Each row of a before or after table is a point. One or more steps were done to the points. Then noise was added and the rows were shuffled. The steps act on columns, c1 being the first. What was done? A step turns or swaps two columns, mirrors them in a line or flattens them onto one, adds a multiple of one to another, or multiplies or shifts one. Angles are multiples of 10 degrees, from the lower column toward the higher: turns from -170 to 170, lines from 10 to 170 but not 90. Use the fewest steps. Two steps may share a column if one is a turn and the other turns, adds or multiplies; they go together, in the order done. Otherwise the lowest column goes first.

Before:
[[-9.0 -4.1 -0.3]
 [-0.5  0.2 -6.2]
 [ 5.6  0.8 -1.2]
 [ 6.6  4.0  3.4]
 [ 2.8  2.9  2.0]
 [-0.2  2.5 -8.6]
 [ 3.5 -0.3 -5.4]
 [-3.4  3.3 -5.0]
 [-2.2 -1.9 -6.5]
 [-0.2  3.7 -8.1]
 [-8.7 -3.3  0.8]]
After:
[[ 7.6 -4.5  6.3]
 [ 9.4 -3.9  4.8]
 [-4.2  3.9  3.4]
 [-3.8  0.7  6.4]
 [-1.4 -1.9 -3.8]
 [-6.8  3.6  8.9]
 [-0.1 -4.3  0.2]
 [-1.7  3.0  0.1]
 [-0.4 -0.7 -1.8]
 [-3.1 -3.0 -2.5]
 [ 3.0 -0.1 -2.2]]
Steps: turn c1 and c2 by 130 degrees; shift c3 by 5.0

Before (11 x 6):
[[-2.5  0.7  6.5  6.2  4.0 -0.9]
 [-0.9  5.1  0.7  3.8  3.7  0.9]
 [-3.9  3.2  5.2 -1.8  1.2 -5.3]
 [-1.7  1.1  5.7 -0.2  3.3  0.5]
 [ 0.9  2.1  6.2  2.1  8.1 -2.1]
 [ 3.2 -2.7  2.7 -6.5 -5.8 -1.7]
 [ 2.5 -4.6 -0.9 -4.1 -1.2 -5.1]
 [ 4.7 -0.1 -4.0  1.1 -6.2 -5.5]
 [-2.3 -6.0 -0.8 -9.8 -1.2 -0.2]
 [ 4.4  9.6  4.7  5.2  4.1 -3.2]
 [ 4.9 -5.3 -3.8  1.0 -7.8  1.1]]
After:
[[  0.4   0.9   6.1  -2.7   1.5 -12.6]
 [ -1.8   2.5   0.4  -5.3  -5.7  -5.5]
 [  3.0  -0.5   6.2  -0.8   0.7   1.4]
 [ -2.4   1.6   0.3  -6.3   0.6  -0.4]
 [  2.4  -0.8   1.3   2.1   1.5   1.4]
 [  8.2  -0.5   4.9   0.8   2.7  -5.6]
 [ -4.0  -1.2  -5.8   2.8  -6.9   3.3]
 [  6.9  -0.5   2.2   1.8  -2.2  -8.6]
 [ -3.7  -0.3  -5.3   0.6  -5.3 -13.6]
 [  4.1  -1.1   7.9   5.3   1.6  -2.3]
 [  0.2   0.9  -1.1  -1.6  -2.2 -13.2]]
Steps: turn c1 and c3 by -30 degrees; turn c1 and c5 by -50 degrees; flatten c2 and c4 onto the line at 110 degrees; multiply c6 by 2.5

Before, 9 rows:
[[ 2.4  2.6 -0.1  1.5 -1.6  1.5 -6.4  0.9]
 [-2.8 -5.5  3.2  2.9 -4.6  4.0 -0.5 -1.5]
 [-3.1 -6.0  1.0  1.2  8.6  9.0  0.5 -5.4]
 [ 5.4  4.5  5.1 -4.0  3.5  1.9  2.8  5.5]
 [ 0.2 -3.6 -1.6 -4.0 -3.3 -4.6 -1.7 -5.1]
 [ 2.2  1.2 -3.9  3.2  4.7  2.2  6.6  0.7]
 [ 4.7 -4.6 -4.8 -6.2 -3.4  0.5  1.9 -0.6]
 [ 4.7 -1.8 -4.9 -3.7  1.7 -5.1  0.9  6.2]
 [-6.1 -0.2  0.9 -7.0  6.0 10.7  7.7  2.3]]
After, 9 rows:
[[ -0.6   4.0  -3.9 -10.1   1.8   4.3   1.4  -5.0]
 [ -0.4  -1.2  12.6   6.4   5.1  -4.8  -3.6   5.6]
 [  0.7  -4.9   8.2  -4.3  -4.8   4.8   1.0  -1.5]
 [ -1.2   4.7 -12.3   5.9   4.1   2.6  -2.0   6.2]
 [  1.3  -9.8   2.4   2.5   3.4   4.2   0.3  -5.4]
 [ -0.8  -1.2 -12.0  -6.5   3.8   4.7  -2.6  -0.5]
 [  5.9 -10.5   2.2   3.9   9.1  -1.7  -5.3   2.4]
 [  2.5  -2.1  -9.7   6.3  -0.5  -1.5  -6.3   0.5]
 [ -3.9  -1.0  -0.1   0.3  -1.9  -2.9   5.1   0.9]]
Steps: multiply c1 by 0.4; turn c1 and c7 by -150 degrees; mirror c2 and c6 in the line at 140 degrees; multiply c3 by 2.5; turn c4 and c5 by -60 degrees; add 1 times c8 to c4

Before:
[[ 2.8 -1.8  0.4  2.5 -2.9  0.5  6.5 -5.0  4.3 -4.6  3.4]
 [-3.5  0.0 -6.4  4.7  5.9 -2.1  4.0 -7.8  1.2  0.0  1.1]
 [ 0.4  3.5  1.9 -3.1 -2.9  6.5 -1.6  1.1  0.9 -1.0 -6.7]
 [-8.5 -3.2 -2.8 11.3  3.8 -2.5  2.0  1.4  5.4 -1.0  4.4]
 [-0.8  5.3  0.6  5.7 -5.6  2.1  8.0 -2.3  3.3  2.8 -3.7]
 [-6.9 -0.4 -5.9  5.1  2.1 -5.4  1.2 -1.1 12.1  0.9  3.7]
 [-2.5 -2.9  1.0  1.5  0.9  4.3  3.2 -7.2  4.2  7.6 -2.3]
 [-7.7  1.0  4.0  0.8 -0.7  2.1  9.7 -0.9  3.6  5.7 -1.0]
 [ 2.8  5.3  4.4  4.3  3.3  4.2  9.3 -2.0  5.6  7.7  0.6]
 [ 6.5 -0.7 -4.7 -5.1 -2.9  0.8  4.2 -1.5 -2.9 -0.9  1.0]
 [ 2.6  2.5  2.4 -2.3 -7.3 -0.8 -2.8 -3.0 -5.5  0.6  0.0]
 [ 0.7  2.0  1.4 -7.4 -3.3 -3.3 -1.0 -7.3 -4.7 -7.9  3.1]
 [ 9.2 -3.2 -0.7 -4.1  0.5 -6.2  2.2 -2.5  0.2 -3.6 -5.6]]
After:
[[ -2.3  -1.7  -0.7   2.2  -2.2  -3.5  -0.3  -2.9  -0.3  -2.6  -5.0]
 [ 11.2  -1.0   4.0  -4.4  -9.6  -0.2   2.4  -0.2  -4.4  -1.5  -2.5]
 [ 13.5  -3.6   1.0  -4.3  -7.4  -5.7  -0.1   4.9  -0.3   5.0  -3.4]
 [  0.5   2.7  -1.6  -1.8  -9.0  -0.7   2.2   1.1  -2.5   1.0  -2.3]
 [  2.9   3.4  -2.2  -3.1  -5.3   2.0  -0.5   7.3   0.7  -6.1   1.6]
 [ -2.5  -3.6  -0.1   1.3   3.3   8.9  -0.5   1.7   2.4  -2.1  -7.4]
 [  8.5   1.9  -0.7  -6.5  -8.6  -7.8   2.4  -3.5  -3.5  -0.3  -7.4]
 [ -0.6   5.2  -4.9   4.8   3.8   8.4  -0.1  -0.7   0.9  -1.8  -2.3]
 [-20.8  -3.5   2.4  11.3  16.2  -2.1  -1.1  -4.5   3.2   2.1   2.6]
 [ -7.0  -1.2   6.6   4.8  10.9  -0.3   0.1  -0.7  -0.8   2.5  -6.9]
 [ -7.3   0.7  -4.0   1.5   4.1   6.8   1.3   0.8  -0.6  -0.3  -0.5]
 [-10.5   4.7  -0.7   5.7  -0.7   3.2   0.7   3.5  -0.3  -0.5  -2.0]
 [-11.5   0.0   6.3   4.8  10.0  -1.8  -4.8  -4.5   9.1   4.3  -1.3]]
Steps: add -1.5 times c4 to c1; turn c1 and c5 by -30 degrees; multiply c3 by -1; turn c6 and c10 by -70 degrees; flatten c7 and c9 onto the line at 120 degrees; turn c8 and c11 by 90 degrees
